Each row is a point. Each copy is the shape, with its points in the same order, stretched, turned, moved and blurred by noise. Some copies are also mirrored. Which?
In the rows, 128 means zero.

Shape:
[[197 196]
 [ 79 209]
 [110 154]
 [113 135]
 [ 93 128]
 [171 147]
 [140 108]]
Copy 1 (7 x 2):
[[123 213]
 [203 137]
 [158 131]
 [141 125]
 [162 103]
 [117 157]
 [116 117]]
Copy 1 is: mirrored
Copy 2, 7 rows:
[[ 38 191]
 [ 33  76]
 [ 95 100]
 [124 106]
 [130  84]
 [101 164]
 [151 121]]
Copy 2 is: only turned

Shape, 8 rows:
[[152 152 176]
 [116 129 200]
 [144 147 177]
 [109  89 205]
 [133 136  50]
 [103 155  71]
 [124 179  71]
 [141 110 124]]
Copy 1 (8 x 3):
[[149 125  88]
 [114  98  71]
 [138 122  87]
 [ 81  68  91]
 [103 188 163]
 [ 99 197 129]
 [131 211 121]
 [103 123 137]]
Copy 1 is: mirrored
Copy 2:
[[149 177  91]
 [171 199 138]
 [149 179 102]
 [199 175 173]
 [ 55  63 122]
 [ 43 108 140]
 [ 35 120 103]
 [134 109 129]]
Copy 2 is: only turned

Shape:
[[ 78 140  94]
 [175 105  88]
 [ 82  70 157]
 [204 144  95]
 [ 99 127 157]
 [132  75 171]]
Copy 1 (6 x 3):
[[163 133  79]
 [129  65 150]
 [175 187 143]
 [ 80  58 138]
 [130 182 127]
 [131 171 173]]
Copy 1 is: mirrored
Copy 2:
[[ 64 139 135]
 [ 88  90  64]
 [115  66 175]
 [115 128  29]
 [120 129 157]
 [144  81 130]]
Copy 2 is: only turned
Copy 3, 6 rows:
[[142  88 182]
 [147 158  66]
 [ 72 116 183]
 [180 193  60]
 [128 141 187]
 [ 79 167 139]]
Copy 3 is: mirrored

Shape:
[[ 94 128  74 103]
 [128 177  91 168]
 [169  65 109 105]
 [ 82 101 143 177]
 [ 64 110 215 116]
 [155 117  90 116]
 [168  83 103 172]
 [104 172 181 136]
 [ 62 146 152  99]
 [103  66 151  71]]
Copy 1 (10 x 4):
[[ 71 183 191  96]
 [116 209 109 110]
 [106  73 134  69]
 [ 70 126 135 173]
 [113 112 192 197]
 [109 136 139  69]
 [ 97  97  88  99]
 [154 177 152 161]
 [ 98 176 207 150]
 [ 93  76 208 114]]
Copy 1 is: only turned
Copy 2 (10 x 4):
[[ 93  95 156  75]
 [ 92 140 126  62]
 [154  75  88 118]
 [202 127 164  84]
 [208 126 213 179]
 [111  91 107  96]
 [179  99  87  67]
 [140 155 185 139]
 [129 123 205 134]
 [176  63 169 167]]
Copy 2 is: mirrored
Copy 3:
[[190 167 140  94]
 [166 196 168 152]
 [122 126  57 121]
 [185  79 157 147]
 [128  28 168 104]
 [139 175  98 125]
 [150 138  84 167]
 [111 116 185 130]
 [156 106 179  90]
 [137  70  93  82]]
Copy 3 is: mirrored

Shape:
[[160 139 147  82  80 135]
 [ 51 108 125 125 229 127]
 [ 95 104 146 134  91 140]
 [132  92 145 140 128  85]
 [183  83 161  96 114 124]
 [109 132 159 160 167 118]
 [209 118 145  62  81 117]
 [118 106  96 164 179 143]
 [146  61 159  78  83 194]
 [197 123 170  66  54 159]
 [104 107 122 107 115 108]
 [138  91 196 118  80 142]]
Copy 1, 12 rows:
[[105  62 120  74 130 143]
 [ 84 205 219 114 133 147]
 [ 74 125 135 162 131 123]
 [114 133 159 140  71 105]
 [119  56 163 115  78 159]
 [ 98 187 141 119  92 123]
 [138  20 136  58 101 150]
 [150 166 167 166 140 156]
 [ 77  22 177 171 138 200]
 [103   7 111  83 119 170]
 [103 115 165 117 123 115]
 [ 60  85 130 151  81 141]]
Copy 1 is: only turned
Copy 2, 12 rows:
[[137 175  59  80  84 152]
 [ 60 100  90 145 221  84]
 [154 143 116  79 121 146]
 [103 117 110 106 107 151]
 [122 115  42  92  93 163]
 [106 122 114 123 118  92]
 [120 161  26  87  64 178]
 [131  97  83 164 158 144]
 [175 114  21  59 137 178]
 [162 168  22  55  56 169]
 [107 153  97  96 138 153]
 [153 129  88  49  86 141]]
Copy 2 is: only turned
Copy 3, 12 rows:
[[130 110 114  89 183  80]
 [105 222 162 115  64 178]
 [126 122 115 118 103  72]
 [126 142  90 183 136 120]
 [ 86 148 107 146 178  95]
 [167 175 139 142 127 113]
 [104 107  97 110 218 101]
 [123 139 198 167  94 161]
 [ 43 118 157 104 115  47]
 [105  97 121  73 196  46]
 [118 136  88 118 120 126]
 [116 133 107 127 139  29]]
Copy 3 is: only turned
